Rows are points. Each copy is the shape, with its points in the same order, stretched, turned, moved and blurred by noise. Some copies are also mirrored. Which?
(in the rows, 128 means zero)

Shape:
[[124 123 116]
 [128 155 114]
 [110  99 101]
 [104 144 116]
 [135 128 105]
 [116 159 132]
 [174  73 205]
 [111 157 115]
 [120 122 146]]
Copy 1:
[[123 125 110]
 [127 159 105]
 [102 102  96]
 [102 144 103]
 [127 129  95]
 [110 157 126]
 [178  75 199]
 [109 153 111]
 [121 124 143]]
Copy 1 is: only turned
Copy 2:
[[135 118 128]
 [105 132 115]
 [160 117 128]
 [118 150 131]
 [134 121 108]
 [ 96 143 132]
 [106  18 162]
 [105 149 123]
 [113 111 151]]
Copy 2 is: mirrored
Copy 3:
[[135 129 121]
 [131 161 111]
 [121  99 109]
 [118 144 113]
 [142 130  99]
 [119 163 125]
 [205 120 205]
 [112 162 109]
 [139 136 139]]
Copy 3 is: only turned
Copy 4:
[[136 131 135]
 [135 160 126]
 [146 111 157]
 [126 155 150]
 [152 138 130]
 [113 160 130]
 [ 87  53  58]
 [127 165 138]
 [111 122 122]]
Copy 4 is: mirrored

Shape (9 x 6):
[[127 112 130  82 127 173]
 [119 151 133 171 114  87]
 [111 116 137 129 115 170]
 [128 105 146 156 127  73]
 [138 118 113 158 130 172]
 [125 127 173 161 156 155]
 [124 130 128 175 149 159]
 [116 120 123  64 141 140]
 [189 121 153 162 121 146]]
Copy 1 (9 x 6):
[[127 103 135  93 134 157]
 [116 169 123 173 101  97]
 [109 110 144 133 110 155]
 [136 126 142 160 117  66]
 [135 112 126 164 125 164]
 [123 134 183 162 128 147]
 [122 132 139 183 131 162]
 [118 118 126  85 152 130]
 [187 124 160 166 105 145]]
Copy 1 is: only turned
Copy 2 (9 x 6):
[[138 114 144  79 128 167]
 [121 155 161 170 122  82]
 [127 125 156 127 115 169]
 [134 107 175 162 140  75]
 [153 133 129 152 131 165]
 [141 142 185 152 165 156]
 [137 145 144 171 151 156]
 [118 112 138  66 139 136]
 [201 141 169 149 133 131]]
Copy 2 is: only turned
Copy 3 (9 x 6):
[[103 126 142  79 136 177]
 [124 154 123 165 109  89]
 [ 95 126 152 126 122 170]
 [127 107 140 140 119  72]
 [124 113 132 155 134 178]
 [117 132 181 154 157 141]
 [114 128 141 172 152 153]
 [ 90 137 124  65 153 146]
 [181 123 158 141 124 149]]
Copy 3 is: only turned
Copy 4, 9 rows:
[[138 138 142  87 121 176]
 [141 156 142 142 122  63]
 [127 140 141 135 114 159]
 [139 108 153 131 133  59]
 [148 143 111 158 132 151]
 [134 144 171 153 154 133]
 [138 151 128 159 152 133]
 [131 143 133  63 122 148]
 [197 132 155 159 139 135]]
Copy 4 is: only turned

Shape:
[[131 120 144 120 125 156 174 114]
 [151 112 160  99 170 112 150 105]
 [153 115  72  95 172 117 106 169]
 [169 173  77 123 140 118 100 111]
 [127 124 111 122 141 134  98  90]
 [117 130 181 149 103  81 132 167]
 [113 176 148 101 106 153 136 143]
 [110 138 121  76 140 115 130 122]
 [124 173 140 121 120 137 120 133]
 [128 103 140 143  87 119 132 136]
 [122 161  85 141 128 126 127 122]
 [139 143 144 178 178 143 137  74]]
Copy 1, 12 rows:
[[117 117 145 120 124 165 181 135]
 [124 109 164 107 183 116 159 148]
 [177 105  83  99 180 131  96 156]
 [121 180  89 112 180 122 114 173]
 [ 89 133 108 130 154 125 110 147]
 [165 139 174 135 105  68 135 151]
 [129 168 146  90 100 146 120 123]
 [123 122 112  74 146 114 124 115]
 [128 170 142 108 130 133 125 134]
 [129 120 135 143  98 107 130 170]
 [125 161  81 134 139 124 136 141]
 [ 88 153 148 178 188 126 158 128]]
Copy 1 is: mirrored
Copy 2, 12 rows:
[[136 134 144 110 122 167 180 109]
 [164 134 156  91 147 114 147 104]
 [163 119  76  93 126 135  88 161]
 [144 169  53 115 158 140 119 118]
 [111 139 102 113 147 143 114  89]
 [114 140 161 181 154 113 166 166]
 [ 99 181 136 113 139 170 162 152]
 [104 141 120  83 136 124 139 137]
 [110 180 122 128 144 154 146 138]
 [110 109 127 160 153 151 166 132]
 [112 160  72 132 120 145 140 121]
 [156 173 132 143 117 136 133  55]]
Copy 2 is: mirrored
Copy 3, 12 rows:
[[136 144 155 120 112 162 163 106]
 [154 122 165  95 164 122 147 104]
 [131 102  82 121 174 116 116 170]
 [157 167  74 131 150 123  93 121]
 [116 131 116 134 140 137 100  86]
 [112 150 206 148 108  85 104 151]
 [105 181 146 104 113 161 119 139]
 [101 143 125  83 142 117 134 120]
 [116 179 140 120 129 147 100 129]
 [120 125 160 150  83 119 118 126]
 [114 169  95 151 134 124 119 117]
 [148 163 156 176 175 154 130  60]]
Copy 3 is: only turned
Copy 4:
[[115 131 135 126 114 165 163 113]
 [ 83 122 152 117 153 180 127 145]
 [132 129  73 112 161 148  93 180]
 [ 99 191  88 125 114 148  65 158]
 [ 85 137 106 118 121 150  85 106]
 [127 117 175 140 129  69 136 145]
 [134 180 143  76 122 123 134 116]
 [ 95 136 119  75 133 125 120 140]
 [117 174 135 103 121 120 106 123]
 [130 111 134 139  92 112 130 128]
 [106 177  86 131 112 126 112 134]
 [ 77 167 131 178 147 173 119  87]]
Copy 4 is: mirrored

Shape (14 x 9):
[[123 132 139 150  93 114 136 117 119]
 [104  97 107 136 108 136 110 150 138]
 [155 137 132 112 177 134 120 101 110]
 [137 157 151  91 189 116 171 147 127]
 [141 112 136 144  81 139 123 149 126]
 [104 104 129 115  74 126 132 112 137]
 [161 161  78 121 122  97 100 145 181]
 [122 188 131 108 174 159 139 127 124]
 [145 162 161 120 180 134 171  91 118]
 [151 158 126 123 175 155 195  81 132]
 [162 137  64 107 133 103 128 140 157]
 [133 104 162 116  89 155 125 125 156]
 [120  87 131 171  87 129 126 140 169]
 [144 107 126 135  79 147 145 161 128]]
Copy 1:
[[124 121 131 159  90 119 131 126 122]
 [118 109 104 142 101 172  95 128 142]
 [128  98 129  98 160 106 127 138 119]
 [129 172 148 105 183 118 128 130 133]
 [156 117 127 152  81 158 115 144 136]
 [118 122 123 135  71 147 119  95 137]
 [135 135  56 112  97 101 100 154 185]
 [ 90 149 131  81 150 127 143 165 122]
 [114 135 160 109 169  94 170 129 119]
 [125 132 123 107 170 109 200 123 129]
 [146 135  53 113 125 110 108 130 160]
 [146 108 154 121  79 156 127 123 156]
 [130 102 124 181  84 161 122 126 175]
 [165 129 118 155  87 178 123 140 133]]
Copy 1 is: mirrored
Copy 2:
[[125 134 146 137 110 111 129 127 111]
 [115 102  98 130 111 148 110 144 126]
 [161 135 155  91 171 149 133 111 123]
 [154 139 159  67 171 132 179 168 143]
 [143 123 138 140  80 141 121 144 116]
 [105 107 119 112  79 123 132 112 123]
 [194 164  86 117 124 106 120 127 177]
 [134 187 144  90 158 162 156 134 133]
 [141 153 186  97 172 138 178 111 127]
 [160 143 160 110 159 162 210 102 134]
 [192 132  86 101 136 113 138 127 153]
 [124 111 155 119  75 159 123 128 148]
 [136  97 125 173  89 137 118 140 146]
 [149 120 122 133  67 149 133 160 110]]
Copy 2 is: only turned
Copy 3 (14 x 9):
[[134 128 158 145 108 111 116 116 122]
 [ 91  91 131 138 109 134  88 164 131]
 [148 130 115 112 184 159 106 120 103]
 [126 137 127 101 196 141 179 142 135]
 [137 109 155 149  84 146 106 156 129]
 [104  98 139 110  82 125  97 115 129]
 [162 125  83 124 131 115  99 168 186]
 [118 176 104 111 174 165 144 127 131]
 [145 149 133 124 193 151 159  86 118]
 [142 137  92 137 177 163 171  77 122]
 [156 104  65 116 131 118 123 163 154]
 [130 102 167 111  99 167 104 125 149]
 [120  80 154 174  92 138  98 138 162]
 [132 100 143 142  77 150 138 158 124]]
Copy 3 is: only turned

Shape:
[[137  95 193 152 154 102 150 128 104 143 170 117]
 [122 139 128 135 146 150 142 109 109 100 100 122]
 [107 136 136 130 100 162  96 158 129 119 127  87]
 [ 99 126 131 166 104 116 163 141  72 167 167 100]
 [160 151 146 142  83 116 166 129  78 136 123 123]
 [102 119 109 136 158 133 153 149  93 132 145 102]
 [161 128 119 160  92 102 121 181  92 149 172 159]
 [145  96 164 149 133 154 164 164 103 134 112 106]
 [148  84 191 139  94  96 141 119  69 151 114 103]
 [137 136 148 171 128 157  94 124 144 125 109 168]
 [124 113 119 155 103 122 117 108 152 105 150 132]
 [115 132 104  94  76 132 145 160 127 173 111 101]
 [128 117 137  90 125 121 111 108 126 111 106 153]
 [100 141 136 117  88 114 166 160 146  99 117  82]
 [ 97 112 145 101  90 118 166 150 148 129 146 169]
 [117  85 160 161 150 108 147 148 149 107 133 167]
 [ 91 131 147 109  91  92 161 175 145 142  92 113]
 [168  98 189 125 134 101 120 100 113 146 124 108]]
Copy 1 (18 x 12):
[[140 122 197 113 162  98 138 128  69 117 164 117]
 [151 125 116 116 146 134 141 106 112 101 109 146]
 [105 130 135 134  97 174 117 109 109  98 140 111]
 [ 96 134 175 123 126 114 173  97  75 153 121  88]
 [160 149 164 107  93  97 152 126 116 143 102 115]
 [106 118 124 119 158 132 150 118  66 122 117  99]
 [104 139 154 136  80  95 157 176  85 165 153 118]
 [159 116 176 130 140 154 138 142  76 121 114 114]
 [161 104 212 133 118  87 114 106  93 130 105 114]
 [137 135 143 150 124 147 136 136 131 127 161 191]
 [124  94 136 123 113 129 164 121 136 114 173 143]
 [ 86 111 143 100 104 158 115 131 134 156  88  96]
 [126  97 127 100 125 111 102 127 125 105 114 170]
 [109 118 153 100 115 155 153 130 142  76 107  84]
 [ 81  97 170  77 113 139 156 154 116 113 115 153]
 [122  92 171 133 159 127 163 165 100  96 153 163]
 [ 82 116 179 115 133 146 125 145 151 104  82 105]
 [169 109 186 115 146  89  94 119 113 123 149 125]]
Copy 1 is: only turned
Copy 2:
[[125 138 181 179 138 137 179 114 127  97 204 147]
 [119 118 147 146 156 139 144 128 106 121  89 120]
 [ 95 110 101 135 116 171 115 124 119 149 138 104]
 [ 82 150  99 158 104 133 215 136  93 130 163 131]
 [151 135 136 140  74 125 178 140  97 111 142 126]
 [ 91 135 112 146 163 136 185 154 110 111 145 116]
 [131 156  81 167  81 124 131 170 103  85 183 162]
 [132 101 161 169 118 156 166 174 120 113 160 116]
 [131  91 172 149  79 113 170 110  84 132 192 133]
 [130 119 143 190 134 158  85 125 122 130 108 170]
 [116 100 102 163 122 136 134  97 148 107 121 155]
 [125 108  80  91  98 142 165 171 120 154 140 135]
 [140 101 154 109 137 128 112 114 109 113 122 169]
 [ 90 105 121 110  90 138 165 148 162 121 115 101]
 [ 96 118 140 116 106 160 148 154 148  91 131 184]
 [101 105 170 179 142 140 127 149 156  82 148 174]
 [ 91 111 136 101  89 115 147 174 148 153 137 136]
 [168 103 181 153 129 121 153 100 116 127 193 145]]
Copy 2 is: only turned

Shape, 18 rows:
[[126 148 103 122 121 102 172 113 175 115 123 144]
 [110 126 101 119 115 114 103 148 100 128 111 108]
 [110 121 103 140 155 124 129 138 100 138 160 101]
 [152 112 119 162 155 144 117 154 128 124 130 103]
 [130 156 134 153 131  83 124 110 148 117  88 176]
 [126 141 149  50 141  98 158 117 161 127 110 138]
 [113 118 148  74 148 109 166  74 151 136  70 123]
 [116 103 125  53 137 152 174 135 171 145  84 154]
 [ 96 124 107 134 144 159  86  99 121 124 126 110]
 [155 137 118 150 103  98 113  98 132 152 110 112]
 [137 175 144 129 135 132 145 134 134  94  94 116]
 [143 109 125  52 172 107 163 117 144 115  83 162]
 [130 144 120 131 148 150  85 117 106 172 163 118]
 [119 144  78 156 175 141  99 121 100 163 127  80]
 [143 127  84 120 149 138  84 115 130 114 143  92]
 [130 176 116 140 121  85 146 106 143 114  90 166]
 [101 116 116 140 166 120  85 153 151 147 145  86]
 [131 145 115  50 150 114 159 136 182 146  73 143]]
Copy 1, 18 rows:
[[147 133 130 130 131 128 187 101 139 146 200 129]
 [131  94 132 122 139 128 138 159  98 145 111 129]
 [ 92 123 127 150 121 119 113 145  98 145 131  93]
 [120 122 133 160 136 124 119 150 142 115 120 103]
 [169 140 153 130 160  87 174 106 119 144 156 160]
 [161 135 172  68 149 121 186  98 106 134 174  80]
 [158 137 171  79 157 117 182  53 140 169 135  78]
 [146 146 142  40 105 128 176  92 160 124 156  82]
 [ 90 138 122 116 182 142 119 126 119 147 107 125]
 [156 102 164 137 150 133 115 119 126 165 150 144]
 [175 156 130 141 159 137 182 117 125 122 123 101]
 [161 125 143  61 136  85 178  75 123 117 166  69]
 [104 150 140 119 161 144  76 153  90 145 121 117]
 [111 121 107 153 157 110  87 156 115 182 104  95]
 [109  95 111 135 177 141  98 149 121 132 143 109]
 [180 142 131 131 156 103 184 105 109 150 160 153]
 [ 88 128 152 139 162 116 121 181 141 154 125  98]
 [178 134 139  49 136 105 175 113 154 146 174  76]]
Copy 1 is: mirrored
Copy 2 (18 x 12):
[[ 88 143 136 152 104 105 151 136 170  99 120 146]
 [106 104 122 130 107 113 102 105  97 143 129 100]
 [ 86 108 120 152 153 114 120 117 104 132 160 112]
 [117 115 112 134 147 142 127 148 140 151 155  83]
 [109 133 135 149 131 106 134 142 162 125  53 107]
 [119 159 166 160 103 131 100 142 135  89 113 164]
 [132 164 147 186 120 165 133  96 132 114  90 156]
 [116 146 132 143  99 172 126 145 127 119 133 209]
 [101 105  94 131 151 149 106  80 140 117 126 107]
 [124 147 133 144 125  95 116 101 161 161 117  92]
 [116 133 151 114 116 143 145 149 137  99 109  88]
 [155 141 131 166 113 141 114 149 120 102 102 181]
 [ 92 138 119 120 178 116  78 109 131 139 139 113]
 [ 99 141  77 122 164 115 115 105  96 142 136  74]
 [130 117  82 131 133 123  96 115 141 112 150  90]
 [101 139 135 137 119  85 139 134 160 104  64 118]
 [ 72 117  95 158 131 148  78 133 131 143 152  92]
 [119 178 129 135  86 138 105 162 125 111  99 181]]
Copy 2 is: mirrored

Shape (18 x 12):
[[106 162 128 134 109 137  62 107 161 155 127 122]
 [126 133 118 151 108 120 148 154 125  85 119 126]
 [108 101  96 112 108 178 181 198 122 117 112 112]
 [107 166 100 131 112 154  70 101 116 117 165 127]
 [138 200  78 167 104 118  83 137 143 116 158 126]
 [119 130 154  66 160  59 115 138 106 150 153 127]
 [153 145 127 104 151  93 107 111 110 154 160  91]
 [ 78 132 124  78 155  71 132 127 138 116 150  97]
 [101 127  83 152 119 129 131 160 103 131  86 139]
 [120 151  95 152 136 163 158 157 170 130 108 123]
 [118 118 110 161 143 170 175 126 110  95 102 134]
 [136 139 117 129  93 163 146 142 130  99  81 115]
 [112 163 136  74 182 101  99 147  99 124 138 115]
 [100 186 134 171  95 131  96 115 126 158 165 105]
 [128 107 102 147 103 168 163 166 143  97 112 172]
 [116 107 132 106 170  81  69 142 120 124 152  81]
 [128  97  97 142 124 178 163 127 134 134 119 145]
 [119 117 145 152 141 170 147 166 126 111 123 140]]
Copy 1 (18 x 12):
[[112 135 101 114  98 171 100  98 161 163 153 123]
 [135 133 139 167  95 120 124 161 119 108 106 121]
 [140  85 125 133 116 163 177 191 100  88 111 119]
 [111 152  82 140 108 147  92 111 125 111 173 121]
 [141 161  83 166  97 136  67 130 147 130 135  93]
 [112 137 141  69 164  88 108 122 100 141 101 155]
 [137 152 123  90 158 104 109 100 119 124 135 114]
 [ 80 147 137  94 147  93 136 139 136 113  98 134]
 [125 113  97 172 124 149 142 145 104 131  97 133]
 [141 128 124 151 116 166 145 165 160 121 124 116]
 [130 132 142 182 121 146 176 149 108  97 140 138]
 [147 140 134 149  79 168 152 143 119 108 105 129]
 [103 159 130  98 174 132 102 130 101 103 100 143]
 [123 157  99 126 106 137  98 127 124 172 176  87]
 [152 102 134 175  86 153 142 183 128 105 133 154]
 [ 84 112 144  98 152 106  99  95 118 117 110 102]
 [157  92 130 151 119 148 165 147 135 112 156 145]
 [128 110 160 158 117 155 141 167 105 112 146 124]]
Copy 1 is: only turned
Copy 2 (18 x 12):
[[113 146 111 135 124 160  94 100 176 130 127  82]
 [130 155 135 114 116 111 147 126 116  79  99 124]
 [112 133  84  96 102 116 196 159  97 107 133 151]
 [ 93 159  98 125 122 157  76  69 119  92 154 105]
 [129 205  95 122 116 118  93  96 143  73 149  91]
 [141 114 189  94 129 119  60 146 131 144 162 149]
 [161 126 146 113 137 111  70 104 120 137 164 109]
 [ 89  97 163  62 121  96  86 128 124 115 150 117]
 [ 93 166  92 129 132  95 137 133 136 124 101 152]
 [118 141  97 128 134 109 182 131 147  82 143 114]
 [ 96 129 120 139 140  97 175 102  95  97 115 152]
 [135 157 116 102 137 129 184 112 108 111  96 113]
 [117 130 162  90 174 133  77 145 107 136 170 135]
 [108 175 127 163  82 130  89  97 149 121 157  67]
 [114 145 103 128 109 140 184 128 117  62 106 168]
 [129 106 134 111 137 110  44 155 109 115 131 108]
 [115 117  87 138 109 121 171  99 123 104 133 158]
 [112 133 121 153 128 140 165 151 106  95 132 137]]
Copy 2 is: only turned

Shape:
[[147 108 113 136 110 172 151 115 109 146 128 132]
 [116 143 120 139 152 119 119 131 184 140  87 121]
 [ 86 150 110 145 115 164 145 131  79 134 130 133]
 [133 135 130 160 127 155 144 129  72 146 154 141]
 [151 115 125 173 121 123 117 133  91  87 141 109]
 [108  78 116 143 140 153 146 122  93  99 155 133]
 [144 152 126 114 142 148 121 170 144 119 178 101]
 [157 113 120 107 160 135 121 171  87 123 139  80]
 [117 123 115 152 142 152 120  91  85 139 160  99]
 [105 141 131 121  98 144  99 146 190 148 118  76]
 [118 100 147 178 134 153 153 137  74 120 126 112]
 [ 90 151 176 118 122 162  89 119 195 170 105 131]
 [104 135 133 117 109 107  83 157 170 175 126 126]
 [104 158 154  92 103 134 108 113 152 140 103 131]
 [136 118 140 121 137 107 168 140 132 131 155  88]]
Copy 1:
[[150 148 116 110 104 118 143  98 118 124 114 111]
 [129 135 114 132 148 101 105 167 165 197 101 118]
 [111 107 131 129 103 138 136  89  76 142 124 143]
 [126 107 113 146  95 118 149  78 105 118 121 138]
 [136  95  98 118 111 142 144 135 140  93 137 169]
 [139  98 138  88 122 108 169 100 114 119 130 165]
 [127  98 161 153 141 128 158 118 169 136 150 111]
 [130  97 152 123 154  92 166 161 114  96 147 116]
 [136  90 101 116 107  96 161 114  97 144 158 121]
 [112 111 153 118 133 122  91 141 178 183 139  63]
 [139  90 123 109  82 109 140 125 103 111 112 149]
 [136 140 157 141 103  84  36 113 161 207 142  78]
 [101 107 130 143 162  92  80 107 164 160 141  85]
 [101 154 146 125 116 110  67 110 127 171 161 122]
 [ 94 110 141 120 110  92 162 133 155 130 132 106]]
Copy 1 is: mirrored
Copy 2 (15 x 12):
[[112 129 155 145 100 120 132  81 139 121 116 150]
 [185 160 131 147 135 124 102 133 137 113 103 108]
 [ 87 130 144 162 101 131 159 151 145 136 148 137]
 [ 95 101 167 157 134 130 146 125 119 139 138 148]
 [ 97  89 131 153 135 124 105 131  94  70 136 115]
 [ 75 132 109 128 113 117 120 132 123 117 150 186]
 [161 104 132 110 127 162 133 142 125 119 113 145]
 [118  98 137 109 108 148 104 156  73 136  87 158]
 [ 86 133 128 136 114 129 172 123  99 131 137 127]
 [193 151 106 115  85 134 113 115 147 132 131  83]
 [103 108 149 158 109 103 122 144  99 123 155 157]
 [193 187 156 103 111 139 116 118 162 149 163  91]
 [171 142 111 128 138 142  86 116 137 177 130  96]
 [139 160 158  96 121 128 110 133 172 130 119  81]
 [154  98 106 109 140  96 121 130 114 131  89 151]]
Copy 2 is: mirrored
Copy 3:
[[109 113 101 177 117 141 125 124  92 140 144 141]
 [170 130 113 109  83 122 118 117 170 118 128 101]
 [141 157  98 166 135 142 167 118  88  94 119 147]
 [138 134 120 169 165 137 148 116  70 131 136 141]
 [129  90 139 126 158 106 126 136  95 120  85 157]
 [ 70 102 105 135 138 144 148 108  81 102 135 160]
 [124 116 152 145 175  93 114 128 144 106 140  71]
 [ 90 116 147 129 154 125  90 181 103 131 106 106]
 [121 129  75 148 149  92 103 111  99 117 125 142]
 [155 144 141 168  82  96  76 108 184  80 130 110]
 [124 118 121 146 144 159 120 117  53 115  83 140]
 [182 157 122 161 114 137  78  75 208 107 143 120]
 [178 164 159 132  98 112 109 121 161  91 168 131]
 [153 172 121 159 111 126 122 101 189 139 117 158]
 [ 97 127 162 128 115 100 111 110 101 145 115  93]]
Copy 3 is: mirrored
Copy 4, 15 rows:
[[151 143 120 141 170 163 131 141  92 141 118 109]
 [128 153 143 169 123 126 130 132 171 175  95 150]
 [120 177  82 137 157 157 146 143  80 149 101 127]
 [140 153 105 135 164 143 136 172  67 114 120 133]
 [145 123 119 143 132 122 193 160  83 101 112 132]
 [113 134 112 135 171 117 166 140  88 114 132  85]
 [151 167 141  90 173 111 159 168 136 139  90 119]
 [146 114 121 100 176 108 146 199 119 120  69  92]
 [118 151 142 129 148 133 129 137  56 130  81 112]
 [131 168 159 122 125 141 167 134 146 227  72 147]
 [114 133 113 160 156 149 171 199  73 123 110 105]
 [102 168 161 121 123 175 121 127 158 225 110 183]
 [138 143 123 127 135 129 144 134 143 224 101 177]
 [125 160 117 110  98 169 116 114 136 195 127 154]
 [151 155 139 137 137 106 132 184 106 149 110  87]]
Copy 4 is: mirrored

Shape:
[[134 108 141 120 133 104 154 148 107 159 117 111]
 [132 133 105 156 112 119 122 115 137 124 157 151]
 [122 119 144 131 100 146 180 156 173  87 108 133]
 [110  73 116 105 184 114 117 131 122 129 127 182]
 [149  72 122  96 179 191 153  86 150 193 166 148]
 [144 116 131 164 120 154 133 162 125 131 144 152]
 [125 103 111 139 129 177 122 156 139 133 120 133]
 [129 149  90 102 130 112 142  89  93 113 187 148]
 [134 121 102 115 160 121 151 108 143 128 119 120]
 [103 160 130 149 112 124 157 134 123 116 150 132]
 [154 138 157 117 127 157 119 136 142 170 130 138]
 [116  86 134 148 110 153 140 131 135  90  98 152]
 [167 121 105 132  91 134 142 184 130 122 138 125]
 [157 113 118 156 128  83 127 183 131 158  93 136]
 [128 117 128 126  97 135 152 169 159 116 153  88]
 [184 139  91 150 136 143  89 142 126 152 170 113]
 [134 152  90 124  88 132 121 115 124 154 172 135]
 [138  71 141 117 134 164 136  99 167 102 133 131]]
Copy 1, 18 rows:
[[110 115 133 128 107 142 167 177  93 136 113 143]
 [ 95 155 129 140  93 113 119 117 148 118 142 118]
 [106 146 178  99 120 184 176 180 155  87 137  99]
 [ 82 143  87 130 176 125 167 151 145 161 123 151]
 [ 73 134 161 122 117 146 196 114 114 233 197 160]
 [101 156 129 150 105 184 127 151 122 130 155 133]
 [ 97 137 129 118 119 193 119 165 133 159 161 116]
 [102 151 119 132 129  65 133 116  98 136 176  89]
 [100 130 140 105 129 118 173 130 130 163 111  98]
 [ 82 159 159 140  99 115 122 160 118 100 142  95]
 [133 168 168 121 104 149 130 148 110 161 150 169]
 [ 81 122 137  95 143 189 144 150 156  98 132 122]
 [152 142 109 124  91 172 134 172 114 121 159 105]
 [127 150  89 129  87 164 146 162 136 125  84 148]
 [127 109 164 142  90 147 144 189 132 124 161  88]
 [151 153 111 161  81 135  96 102 106 189 154 117]
 [113 153 129 123  71  91  90 124 116 144 185 121]
 [104 110 174 108 152 160 165 124 164 146 158 125]]
Copy 1 is: only turned
Copy 2, 18 rows:
[[144 128 119 121 126 117 153 110 121 150 124  79]
 [131 139 130 142 102 130 108 132 122 124 132 165]
 [170 136 157 146 131 139 165 126 147  61 123 101]
 [127  54 128 140 178 121 143 146 159 147 138 149]
 [223 118  97 114 191 131 154  89 112 160 214 173]
 [125 161 142 168 128 151 126 146 135 128 140 120]
 [136 141 117 146 156 173 145 116 155 104 162 112]
 [113 146 127  98 154  85 105 135  80 115 141 174]
 [165 115 105 106 162 117 134 104 138 114 120 134]
 [117 162 156 142 121  98 126 102 127 108 116 130]
 [163 170 138 101 135 162 150 129 138 154 139 117]
 [129  86 164 167 140 169 148 114 129  88 122 124]
 [137 163 104 137 113 156 131 174 123  82 140  88]
 [130 128 105 146  97 158 143 153 159 145  93  74]
 [154 144 126 124 105 125 120 121 136  78 169  88]
 [141 189  88 116 140 160  80 166 123 136 153 125]
 [119 177 113  94 100 135 118 127  97 121 159 164]
 [193  77 159 134 160 157 128 115 119  90 172 148]]
Copy 2 is: only turned
Copy 3:
[[100 109 148 102 134 133 133 144 110 142 122 150]
 [140 138 111 142 113  93 109 105 115 128 150 148]
 [104 172 129 158  56 133 159 169 121 123 105 159]
 [134  82 112 132 160 147  85 135 171 102 130 187]
 [183  59 159 104 133 156 151 115 167  67 170 179]
 [137 156 131 135 110 106 134 165 110 135 173 171]
 [144 127 108 150 114 141 163 167 130 127 160 165]
 [121 111  98 136 157  67 119  71 107  67 133 155]
 [132 116 115 120 128 154 127 108 123  93 113 141]
 [101 169 112 143 113  84 149 116 119 129 138 150]
 [170 132 151 119 132 114 161 156 135 143 131 143]
 [108 137 128 199  93 152 133 159 125 135 129 176]
 [132 142 110 116  89  96 144 174  66 126 141 151]
 [126 141 132  92 119 139  95 163  91 179 120 147]
 [114 132 111 123  69 100 163 173 116 124 138 117]
 [184 124 102 107 139  97 125 143  90 113 184 111]
 [152 114 103 127 123  72 149  93 106 124 144 144]
 [146  94 144 173  89 148 132 155 150  95 132 145]]
Copy 3 is: mirrored
